Each row is a point. The points of each table are mixes of a few directions, plus a little noise. How many directions does each table use, and how many do they share? Where both have some left over, give the other angles between the two spaces (their principal angles), to ten degrees, smallest first.
In the rows, 128 means zero.

First (5 x 2):
[[101  82]
 [147 161]
 [ 88  59]
 [152 169]
 [152 170]]
Second:
[[102 173]
 [109 160]
 [168  59]
 [ 95 187]
 [144 100]
 [151  88]]
Directions: first 1, second 1, shared 0; angles 60

First:
[[ 84  79 125  90  95 159]
 [128 135 143 114 133 113]
 [162 186 163 131 166  71]
 [136 164 177  90 151  70]
 [ 59  57 143  51  80 158]
 [137 118  92 169 122 161]
 [119  88  70 175 104 195]
 [193 187 101 212 172 113]
 [130 135 139 119 133 117]]
Second:
[[ 89 111 103 149  89 121]
 [136 122 132 120 121 120]
 [174 111 155  91 119 100]
 [103 208 114 172 242 210]
 [ 91 130 107 155 120 141]
 [176  85 156  80  77  75]]
Directions: first 2, second 2, shared 0; angles 50, 60

First:
[[ 75 192 148  99  96 137 143 125  87  85 138]
 [166  68 150 115 101  97 117 155 173 162 114]
 [159 102 129 175 145 111 150 142 113 127 105]
 [123 131 165 169 103 123 162 175 113 127  52]
 [155 105 133 104 146 183 137 157 142  75  52]
 [127 117 114 132 158  81 124  76  97 124 209]
 [121 214  76 132  89 154 109 121 126 157 214]
 [103 110 125 204 177 105 129 108 129 192  94]
 [123 114 110  22 138 161  80  91 172 106 174]]
Second, 10 rows:
[[172  74 149 103 120 112 135 151 141  99 108]
 [249  41 137 146 101 140 144 220 185 126  44]
 [166 126 111 169 118 153 131 168 153 157  90]
 [145 175  83 209 121 180 127 170 153 194  89]
 [ 79 135 146  82 141  98 124  76  98  96 176]
 [137 148 109 165 124 151 125 147 141 159 109]
 [127 136 124 137 128 133 128 129 130 135 126]
 [ 49 179 126 109 148 115 118  64  91 122 185]
 [ 76 139 145  82 145  99 123  74  97  95 179]
 [ 82 132 147  79 141  98 125  79  99  93 174]]
Directions: first 6, second 2, shared 2

First (11 x 18):
[[128 128 128 128 128 128 129 128 128 128 128 128 127 128 128 128 129 129]
 [127 126 127 123 128 134 105 132 134 131 128 122 141 118 132 131 112 103]
 [135 136 133 152 131 100 241 109 101 114 129 158  63 175 107 113 205 249]
 [130 130 129 133 129 122 152 124 122 125 128 134 114 138 124 125 144 154]
 [128 129 128 129 128 126 135 126 126 127 128 130 124 131 127 127 133 136]
 [124 124 125 114 126 144  61 139 144 136 128 110 166 100 141 137  82  56]
 [125 124 126 116 127 141  74 137 141 135 127 113 159 105 138 135  91  70]
 [129 129 129 132 129 124 146 125 124 126 128 133 118 135 124 126 140 147]
 [130 131 130 136 129 118 167 121 119 123 129 138 105 144 121 123 154 170]
 [129 129 129 131 129 125 142 126 125 126 128 132 120 134 125 126 137 143]
 [124 123 125 113 126 145  57 140 145 137 128 109 169  99 141 138  80  52]]
Second, 11 rows:
[[117 118 134  88 168 137 110 151  97 100 111 108 180 123 152  91  81  93]
 [124 109 143  92 164 137 138 157  83 104  95 116 172 116 141  98  92  97]
 [133 127 126 135 118 128 139 114 125 137 127 139 112 135 122 133 147 150]
 [121 140 124 135 126 122 101 138 159 124 148 115 133 121 132 137 111 104]
 [166 117 124 140 149 145 132 153 118  95 125 125 164 123 150 103  91 121]
 [132 144 124 165  99 116 124 130 176 142 154 129  98 118 112 165 143 124]
 [ 95 131 129 102 120 120 126  93 113 153 121 135 103 146 117 131 162 151]
 [110 145 107 122 117 124  87  86 150 143 156 130 108 157 135 126 146 156]
 [ 66 130 139  77 121 112 131  87  97 167 105 134  96 144 106 136 175 144]
 [159 129 130 174 108 127 154 146 154 129 136 137 111 111 115 154 136 129]
 [184 119 127 178 119 139 165 153 137 112 129 141 128 114 126 135 123 139]]
Directions: first 1, second 4, shared 0; angles 30

First, 8 rows:
[[130 127 118 109 119 121 130 156 125 117 125 122 137 130 129 111 123 123
  127 124 129 145 136 132 114 137 129 133 119 127 109 114]
 [130 128 121 116 122 125 129 144 126 121 127 125 134 129 129 116 126 125
  127 125 128 139 133 131 119 134 129 132 122 127 117 118]
 [123 129 148 163 146 140 122  80 133 149 134 138 111 124 126 160 137 135
  131 136 127  98 115 121 151 112 126 118 146 128 161 154]
 [140 124  83  44  87 100 141 245 116  79 113 104 170 136 132  49 106 111
  120 112 130 202 160 144  72 169 135 152  85 128  48  65]
 [118 130 165 194 160 149 117  36 138 166 139 147  94 121 125 190 145 141
  134 143 126  71 102 116 173  97 123 109 162 128 191 178]
 [119 130 157 184 156 146 120  50 137 162 138 144  99 122 124 181 143 140
  133 140 126  78 107 117 167 101 123 112 158 128 180 170]
 [125 129 140 149 139 135 125  99 131 141 132 134 118 126 126 147 134 132
  129 133 128 109 120 124 142 119 126 122 138 128 148 144]
 [138 126  94  65  97 107 139 215 118  91 117 109 160 135 131  69 111 115
  123 115 131 182 152 140  85 157 132 147  96 127  68  81]]
Second (10 x 32):
[[126 133 139 139 153 136 150 102 123 118 113 141  98 113 131  99 156  88
  160  99 164 142 153 131 138 118 133 169 141 150  48 126]
 [129 142 120 138 143 112 130  92 134 141 126 150 113 118 143 121 132 111
  163 115 134 132 138 124 128 120 108 151 118 129  72 141]
 [122 111 136 127 132 159 149 149 114 112 122 107 104 131 116 103 146 104
  123 116 154 138 130 143 139 138 160 140 142 143 116 111]
 [146 168 147 132 135  86 103  78 148 131 115 176 172 101 137 168 126 152
  137 134 106 114 153 101 118  94  76 130 134 128 115 152]
 [125 133 131 139 155 134 151  97 124 126 117 141  90 115 136  95 153  82
  171  96 163 143 149 133 138 122 131 172 132 147  36 129]
 [116  73 145 112 100 205 153 237  96  83 127  47 121 158  83 105 142 131
   50 140 152 135 106 158 144 163 218  93 160 141 233  79]
 [130 142 107 128 123  95 105 106 143 156 141 148 144 130 145 150 100 152
  138 143  96 117 116 117 114 126  92 113 102 107 139 148]
 [128 139 116 133 135 108 125 100 136 144 132 146 120 125 143 129 122 123
  154 124 123 127 129 124 123 124 107 138 113 122  96 141]
 [135 117 148 111  96 140 108 184 125 106 129 102 180 138 102 164 114 179
   59 163 100 111 116 124 124 132 145  78 145 119 249 115]
 [123 121  91 120 108 107 107 135 137 162 156 123 135 149 142 146  88 158
  123 153  91 117  92 128 114 144 111  96  93  96 175 141]]
Directions: first 1, second 3, shared 0; angles 70

First, 8 rows:
[[113 156 141 116 137 124 140 135 135 141 122 111 148 107 113 116 116 125
  124 116 111 129 157 127 128 114 133 146 146 120 108 121]
 [117 190 163 117 139 132 154 120 144 144 154 127 137 137 112 126 105 126
  124  97 137 127 131 135 129  96 106 119 131 132 107 130]
 [124   7  76 129 129 117 104 168 113  88  68 107  54 129 154  92 136 139
  174 201  98 171  32 106 140 185 133 107  88 134 148 155]
 [129 171 147 124 131 128 137 117 135 141 147 133 155 125 114 139 121 125
  114 102 139 115 161 136 126 107 126 137 141 126 118 118]
 [149 101 111 114 136  96 107 136 131 106 114 137 131 126 111 137 117 128
  139 136 152 127 118 127 136 141 137 136 116 132 130 123]
 [114 154 139 148 113 158 141 115 119 152 140 124 143 120 145 130 150 125
  106 116 105 115 168 130 117 118 134 135 153 118 130 123]
 [155  82 106 153 107 136 105 111 114 107 144 161  96 165 156 156 154 133
  130 146 160 124  86 128 126 153 122  97 101 141 166 138]
 [122 164 142 124 129 130 136 123 132 144 136 124 158 114 118 131 125 124
  112 108 122 116 170 133 124 111 134 145 149 121 116 117]]
Second, 10 rows:
[[ 85 131 167 108 118 170 132 159 116 135 121 136 116 137 142  91 121 120
  120 148 117 130 119 120 154 144 113 125 119 120 147 121]
 [134 137  98 158 125 108 177  97 120 141 109 112 137 122 105 144 157 120
  128 117 123 146 149 143 110  88 143 137 158 118  95 157]
 [164  62 109 124 133 123  74 153 146  88 160 142  89 152 153 135 105 149
  144 141 161 116  35 101 134 190 103  92  62 157 167 119]
 [122 146 160 102 129 140 102 135 138 115 120 144 141 137 122 115 122 114
  132 128 133 127 144 134 151 133 134 136 128 111 143 122]
 [128 137  90 163 124 110 186  95 108 151 113 113 132 113 101 146 151 119
  133 128 124 136 147 140 102 101 132 135 149 122  93 163]
 [120 123 168  87 136 131  66 144 124 112 130 150 106 144 168 120 104 150
  131 146 117 128 122 127 148 134 124 107 119 153 157  86]
 [124 134 168 101 123 151  99 147 150 102 117 144 135 154 126 101 128 107
  131 127 144 139 120 131 165 138 135 134 120 102 152 128]
 [143 124  97 164 131 109 160 116 137 149 136  93 141 112 134 141 149 148
  106  95 110 136 141 126  97  86 145 135 158 138  95 122]
 [115 149 146 102 134 125 105 120 108 130 125 150 123 119 129 136 107 128
  140 150 121 115 155 136 133 139 119 124 127 137 138 116]
 [143 139  78 172 130 114 179 113 134 156 149  94 163  87  99 151 138 124
  115  97 129 105 149 119  88 126 129 153 140 120  92 144]]
Directions: first 4, second 6, shared 1; angles 30, 80, 90

First, 10 rows:
[[155 163 109 124 129 130  92  92  97 101  78 125 117 135 126 144 139 162
  188 123  89 116 112 123 153  80 134 101  96 161 128 134]
 [ 99 122 142 142 119 129 144 144 143 140 169 126 135 125 144 137 106 103
  100 110 147 131 132 140  99 150 143 142 142 131 123 123]
 [149 179 107 125 117 139  86  78  85  95  73 125 116 141 141 165 133 164
  205 108  76 110 100 126 143  64 150  96  82 181 130 135]
 [136 117 125 110 124 135 138 127 125 135 113 135 129 131 123 120 144 133
  124 143 126 130 125 117 132 129 116 132 124 110 140 128]
 [147 148 123 163 163  95  87 128 134 102 128 110 116 116 106 119 115 140
  152 122 127 125 147 143 161 119 126 105 139 154  95 133]
 [135 137 122 123 125 132 121 116 117 122 111 129 126 132 129 134 133 138
  145 127 115 124 120 124 133 113 130 121 116 136 132 129]
 [ 97  72 155 137 139 115 177 187 180 167 200 130 143 113 118  91 115  82
   36 144 190 148 161 135 104 204 109 167 182  73 123 120]
 [114  83 134  75  94 165 190 140 131 169 124 154 143 139 138 117 157 113
   81 158 141 138 114 101  98 155 109 163 126  67 173 122]
 [147 148 120 144 146 112  97 117 121 107 112 119 119 124 116 128 125 144
  158 124 116 122 133 133 153 109 128 108 123 150 112 133]
 [102 111 143 138 123 126 149 151 148 144 169 128 136 123 137 126 112 102
   90 121 153 134 137 137 104 158 134 145 149 118 124 123]]
Second:
[[126 180 133 143 119 146 116 145 163 100 145 129 122 204 115 141 132 125
  141 118 132 133 132 115 127 129 157 130 149 153 156 133]
 [110 197 156 127 113 179 147 156 179 115 136 133  86 249  99 106 140 109
   93 136 150 139 117  96 118 163 153 155 171 137 176 126]
 [157  96  89 113 120 100 123  63 110 131  90 120 142 116 127 136 120 179
  156 110  65 136 139 117 152  89 166 102 142 150 115 160]
 [109 118 145 136 146 117 121 143 111 131 156 123 133  90 141 141 117 104
  120 121 164 125 125 148 117 149 112 132 108 123 112 107]
 [138  90 124 116 128 129 136 142 115 151 105 139 137  63 137 102 143 125
  116 155 126 116 122 142 126 119  70 133  98  89 114 121]
 [161  89  95 110 116 115 132  93 114 143  83 132 141  93 129 111 135 166
  142 136  74 127 134 125 146  88 122 113 124 118 116 151]
 [121 179 138 143 120 147 121 150 161 104 147 128 118 201 116 138 132 118
  135 123 140 131 131 116 125 136 152 132 146 150 154 130]
 [118 109 138 142 142 120 115 165 112 130 149 131 148  57 149 135 129  99
  133 137 162 113 127 161 117 131  77 130  85 106 110 105]
 [100 129 158 134 144 133 132 157 120 137 158 126 120 105 138 127 123  90
  101 135 177 124 118 143 110 163 101 144 112 113 120 101]
 [138  93 104 115 130  96 129  63  99 138 109 114 134 106 131 139 110 164
  141 106  88 139 135 121 143 111 166 106 141 149 106 146]]
Directions: first 3, second 4, shared 0; angles 30, 40, 80

First (9 x 32):
[[158  93  90 144 166 167 132 135 132 142  97 211 133 128 115  89  90 102
  100 123 126 208 176  53 159  95 134 103  78 172 138 213]
 [124 120 136 165 125 144 163 151 174  34 156  75  64 152 129 132 104 205
  146 163 163 146 203 116 100  19  43 129 103 208 148 152]
 [172 150 205  71 110 136 113 116  49  66  57 145 200 195 130 116 112  93
  105 186 107 123  74 216 119 224 177 184  99 102  71 154]
 [112 123 105 164 142 114 141 129 163 183 161 122  88  98 125 132 145 156
  152  86 146 121 161  95 129  94 120 102 154 135 162 127]
 [ 84 104  49 162 147 108 125 119 164 236 180 138  92  57 129 140 147 115
  138  59 126 130 144  60 159 105 132  81 168 107 181  92]
 [145 114 152 137 152 126 136 102  71 137  93 170 137 168 129 104  90 107
  117 143 129 162 153 160 150 177 177 155 112 120 149 196]
 [136 162 148 130 125 110 124 137 169 191 140 111 129 103 119 137 198 156
  161  79 142  64 100 134 101 138 139 104 173 101 110  95]
 [ 97  98  86  84 111 145 102 119  73  74 121 144 169 128 144 135  67  51
   73 179  78 175  90 120 167 158 130 149  93 115 118  92]
 [123 188 188  95  77 100 117 147 158  93 149  34 141 126 131 170 203 172
  162 134 132  22  53 199  70 143  99 141 176  92  76  28]]
Second, 11 rows:
[[200 155 193 175 157 138 153 134  77 113  49 103  93 155  74  48  81 106
  117 100 171 138 158 178  99 140 175  97 133 164 186 174]
 [173 138 103 172 156  91 127 118  82 173  85 167 172  96 135  62 121  70
  155  76 117 133  94  97 145 168 155  85 161 134 120 120]
 [ 54 116 131  93  84 161 141 112 228 103 191 104 103 145 162 215 139 186
  120 165 128 132 186 132 111  52  47 166 103 110  93 148]
 [100 118  86 129 112 101 103 147 122 121  89 119 148 105 120 161 168 127
  152 139  97  63  57 100 164 171 130 125 137 115 115  50]
 [112 143  57 160 103  67 122 105 166 158  67 163 233  89 192 123 157  63
  192  79 118 106  88  53 179 146  70 102 160 100  33  86]
 [164 113 129 110 173 141 119 129  66 162 206 174 115 124 124  84 108 120
   95 121 116 183 127 130 115 138 185 131 128 134 164 158]
 [122 170 168 119  92 137 159 106 205  78 105 115 170 183 176 121 104 112
  132 126 208 180 214 148 121  64  52 167 109 108  53 208]
 [131  85 131  81 166 163 101 149  65 151 247 144  60 119  92 144 133 179
   78 167  83 150 108 147 106 143 200 146 114 139 206 120]
 [107 158 113 133  81  97 128 132 177  80  41 106 196 149 154 145 151 101
  164 128 165  92 111 112 166 140  72 143 129 105  54 103]
 [100  87 151  73 138 183 109 154 110 114 233 108  34 141  85 185 134 212
   73 194  97 126 129 170  96 116 172 167  97 140 205 122]
 [145 121 147 168 149 135 145 124 112 152  97 109  81 106  90 113 113 137
  129 108 107 108 135 141 102 130 146  83 140 158 183 125]]
Directions: first 5, second 5, shared 0; angles 30, 40, 40, 70, 70

First (8 x 32):
[[130 114  98 137 142 120 112 128 115 126 123 134 129 122 114 118 117 120
  105 131 132 145 125 125 140 135 116 141 116 122 131 106]
 [212 122 145 126  39 140 187  89 139  93  95  46 106 133  89 202 101 156
  117  26  95 208  55 102  62 129 148 163  86  82 178  92]
 [ 85  89  28 158 224  95  45 152  78 144 134 197 144 105 110  51 112  86
   61 202 162 136 164 131 208 146  75 147 116 134 107  84]
 [159 133 153 122  84 138 162 113 141 116 119  92 118 134 120 164 124 144
  139  85 111 149 102 121  94 125 145 134 119 115 144 128]
 [115 121 108 135 152 121 108 134 116 133 132 146 132 123 127 108 127 118
  114 148 137 124 139 131 148 132 117 130 128 131 121 120]
 [ 92 132 125 128 163 125 104 145 126 142 142 162 138 127 147  98 141 117
  136 171 143  92 158 139 154 126 121 113 149 148 106 146]
 [102 152 174 112 129 140 139 139 149 139 143 140 133 136 162 127 152 135
  171 149 129  76 150 140 122 118 145  97 161 152 111 175]
 [129 157 192 109  91 148 166 125 159 129 134 109 124 140 154 156 148 148
  178 111 116  95 127 135  94 117 158 103 151 139 126 173]]
Second:
[[127 126 124 129 130 127 125 128 125 128 127 130 128 128 125 126 127 127
  124 128 129 130 128 127 130 130 127 129 127 127 128 124]
 [126 177 236  93  71 161 189 127 181 132 141 101 125 150 174 171 164 160
  213 108 110  69 131 139  76 107 177  83 171 149 120 204]
 [129 114  99 138 143 119 112 129 113 128 124 136 130 122 117 117 119 120
  106 134 132 144 127 125 142 134 115 141 117 122 130 107]
 [127 142 161 118 111 138 148 127 144 129 131 119 127 136 142 142 138 138
  154 121 122 109 129 131 112 121 142 114 140 134 124 151]
 [127 157 189 109  97 146 162 127 158 128 134 113 126 140 153 152 149 147
  176 117 118  94 131 135  98 115 156 103 152 140 123 171]
 [130  84  33 158 176  99  75 130  83 125 117 151 132 109  88  91  96  99
   54 146 144 180 126 117 175 148  86 166  90 109 136  61]
 [131  72   7 166 191  91  60 130  69 123 114 160 134 103  76  79  87  90
   32 152 149 195 125 115 186 152  72 178  81 103 136  43]
 [127 149 174 113 104 143 154 128 151 129 133 115 125 138 147 146 144 142
  166 119 119 102 129 133 106 119 149 110 145 137 125 161]]
Directions: first 2, second 1, shared 1

First, 10 rows:
[[ 98 138 126 128 120 115 158 114 115 128 127 122 100 124 125 134  90 134
  151 116 112 164 144  80 182 149 133 153 130 127 108 127]
 [166  92 120 159 155 134 142 110 133 179 124 113 129 142 117 177 115 107
  138 106 119  95 119 145 136 128 127 128 100 124 110 139]
 [ 62 188 140  71  69 113 107 154 111  38 132 154 125 107 139  43 154 160
  108 158 143 193 142  96 118 138 133 131 172 136 160 104]
 [ 88 171 138  78  73 117  98 153 114  51 130 154 138 114 133  53 171 148
   98 154 149 170 131 123  96 133 131 120 160 136 165 105]
 [156  91 118 175 177 134 166  99 137 200 125 102 109 140 122 201  74 111
  165  99 102 100 131 117 177 130 127 144  99 120  87 150]
 [146 120 129 139 152 141 116 136 144 141 131 126 140 129 137 137 135 128
  126 137 131  99 123 152 106 108 123 115 128 126 131 137]
 [129 126 126 103  75 110 121 122 101 101 120 140 136 134 104 103 165 114
  101 115 142 152 117 134 112 156 135 126 118 134 146 106]
 [196 108 134 139 173 167  58 167 173 139 136 138 191 132 149 123 202 123
   86 166 160  31  97 238   7  62 112  68 131 127 167 141]
 [120 131 128 137 144 131 138 126 133 137 130 122 118 125 135 139 106 134
  143 129 119 129 136 114 147 124 127 135 131 126 117 135]
 [118 115 120 151 141 118 175  98 118 165 124 109  94 133 118 171  70 121
  165  99 102 147 141  81 199 152 133 159 111 124  90 136]]
Second (9 x 32):
[[154 113 143 124  92 136  92 134 141 138 142 135 121  91 161 101 173 110
   93 160 173  99  99 210  94  92 140 123 118 143 154 135]
 [106 100 172 130  91 134  76 161 108 102 173 119 164 111 202  59 193 202
   87 151 146 114 147 183  90 125 108 130 135 131 128 170]
 [138 166 149 133  94 140 118 148 123 127 119 135 102 108 145  98 127  96
  105 149 151 126 100 180 114  86 128 135 129 139 157 129]
 [128 115 102 132 183 155 124 114 158 101 117 155 133 134 110 141 104 138
  150 150 113 121 151 100 116 122 121 101 131 114  91 124]
 [123 138 121 129 144 109 164 115 107 143 113 100 129 156  99 167 112 123
  140  71  98 145 143  82 167 164 127 146 128 124 125 120]
 [122 147 106 142 200 148 164 107 124 108  86 124 123 170  84 172  81 129
  154  80  71 140 171  63 158 147 109 122 135 113  92 121]
 [116  95 112 111 116  82 145 114 121 159 154 108 151 138 111 155 134 148
  153 106 125 144 126  73 155 182 144 142 124 122 126 119]
 [152 120  93 143 208 154 152  87 147 123  87 132 121 154  80 193 105 102
  143  87  93 112 161  97 143 134 124 112 121 120  97 115]
 [117 157 150 108  28  96 113 170 126 152 163 145 109  88 157  66 126 103
  129 200 184 154  56 160 116  99 152 145 133 140 177 120]]
Directions: first 3, second 5, shared 0; angles 30, 30, 60

First:
[[124 119 121 133 129 140 115 125 124 141 122 142 120 119 142 147 127 126
  131 127 132 152 117 154 124 126 127 118 133 165 138 101]
 [123 141 151 103  55  97 124 137 180  47  88 126 164 109  27  95  72 167
  156 104 175  82 133  88 152  74 150 132 120   7  61 186]
 [129 130 129 127 132 123 133 128 128 126 132 124 130 133 125 120 129 128
  125 130 126 120 133 118 127 131 129 132 125 117 126 136]
 [130 129 126 130 143 126 134 128 122 136 138 124 125 136 139 124 135 122
  120 133 121 126 133 122 123 138 126 133 126 133 135 128]
 [132 134 133 129 113 146 136 127 115 140 127 106 125 120 145 146 166 119
  139 122 100 124 123 151 143 142 110 112 142 140 138 134]
 [128 124 121 132 152 126 127 127 122 140 139 136 122 137 143 125 124 123
  116 136 129 138 130 124 116 135 131 136 123 146 138 115]
 [129 126 124 129 146 121 129 128 127 132 137 133 125 138 133 120 121 126
  118 135 131 130 133 117 118 132 132 137 122 131 131 123]
 [126 122 121 133 139 135 122 126 121 142 131 137 121 127 144 137 129 124
  125 131 127 144 123 141 121 132 127 125 130 157 139 108]
 [131 133 132 128 120 137 135 128 121 133 129 113 128 125 136 136 150 122
  134 125 111 122 127 137 138 137 118 121 135 130 133 136]
 [128 123 120 134 152 129 126 126 120 143 138 137 120 136 146 129 127 122
  117 136 127 141 129 129 116 136 130 133 125 153 140 112]]
Second, 8 rows:
[[126 121 133 124  95 113 134 161 175 132 106 140 141 115  76 140 125 150
  165 133 166 134 107 158 117  99 131 131 102 120 119 151]
 [120 141 145 121 124 142 126 103 120  88 126 115 133 119 139 113 125 114
  104 121 107 111 158 105 138 133 121 126 139  89 111 142]
 [123  92 138 169 157 137 147 162 155 148 151 145 133 107 135 137 166 122
  145 134 137 130 117 134 103 137 115 136 124 144 145 112]
 [122 141 110 101 122 106 119 129 136 144 113 149 125 146 116 131  98 134
  120 142 155 156 125 142 108 116 141 139  97 152 134 126]
 [142 134 112 127 129 102 137 132  99 134 147 112 130 155 123 105 124 139
  137 110 122  90 116  73 156 141 143 129 150 101 127 126]
 [137 131 125 133 130 144 132 122 104 150 134 109 118 130 156 144 159 119
  131 126  99 131 121 149 141 145 116 114 144 156 145 122]
 [133 116 136 150 159 157 110 100 108 108 139 126 115 119 158 124 115 120
  104 126 107 131 142 122 136 131 127 119 157 133 121 105]
 [121 149 125 100 109 123 121 115 129 120 109 128 129 134 122 130 113 126
  117 133 131 140 139 141 125 121 130 129 111 127 123 142]]
Directions: first 3, second 6, shared 2; angles 30

First (10 x 32):
[[137 135 123  93  39 128 144 165 158 125  99  95 118 127 132 165  82  91
  147 188 135  80 127 151 157 136 152 144 202 113  95 105]
 [110 114 142 126 146 126 113 141 113 122 142 145 134 116 127 121 147 132
  121 123 124 147 113 118 118 132 119 117 110 126 140 146]
 [112  99 151 120  98 121  94 179 113 114 123 143 139 104 124 150 122 110
  129 148 122 138 126 129 129 131 128 122 149 101 141 142]
 [125 124 127 143 138 126 102 144 108 124 134 137 133 122 124 137 141 124
  123 110 125 156 120 116 119 123 124 113 116 110 132 139]
 [162 108 140 167 142 120 133  71 134 131  92 140 146 148 124 110  93 165
  131  98 128 106 231 156 132 103 123 162 140 148 171 102]
 [166 204  62 189 245 146 166  19 127 167 162 105 105 180 130  85 180 171
  112  23 136 172 104  91 104 108 118 108  28 164 100 112]
 [ 99 169 115  78 211 144 226  45 169 152 178 123 102 150 146  51 177 168
  119 142 131  99  66 116 124 163 122 139  50 219 102 135]
 [121 113 137 134 120 124 100 157 111 121 127 139 136 116 124 140 131 119
  126 126 124 145 126 122 123 126 124 118 133 108 137 138]
 [136 100 143 134  69 118  89 176 117 112  97 131 141 114 120 166  94 105
  137 145 127 124 162 144 138 118 134 132 182  89 140 123]
 [112 113 142  98  75 124 114 186 129 115 121 125 127 107 126 155 113  97
  136 174 126 117 107 133 139 140 137 124 167 105 118 136]]
Second, 9 rows:
[[157 115 133 125 103  97 146  99 158 134 129 111  88 135 135 134 105 127
  123 144 122 154 112 157 133 181 171 126 142 123 108  90]
 [127 128 128 128 129 129 128 129 127 128 128 128 129 128 128 128 128 128
  128 128 128 128 128 127 128 127 127 128 128 128 128 129]
 [179 105 137 123  84  75 160  77 181 138 130  99  58 140 141 139  89 127
  119 156 117 172 100 178 136 220 202 125 152 119  94  62]
 [122 131 127 129 133 134 124 134 122 127 128 132 136 127 126 127 133 128
  129 125 129 123 131 122 127 117 119 128 125 129 132 136]
 [ 83 148 120 133 167 176 100 173  81 120 126 154 190 118 116 119 163 129
  136 103 137  88 153  83 121  46  62 131 107 136 159 187]
 [104 138 124 130 148 153 113 152 103 123 127 142 161 123 122 123 146 129
  132 115 133 107 141 105 124  85  93 129 117 132 144 159]
 [102 139 123 131 150 155 112 154 101 123 127 143 163 122 122 123 148 129
  132 114 133 106 142 103 124  82  91 130 116 133 145 161]
 [195  98 140 121  71  58 169  62 197 140 131  90  37 143 145 142  77 127
  116 165 114 186  92 194 139 249 225 124 159 116  83  42]
 [ 83 148 120 133 167 175 100 173  82 119 126 154 190 118 117 119 162 129
  136 103 137  89 152  83 121  46  62 131 107 136 158 186]]
Directions: first 4, second 1, shared 0; angles 60
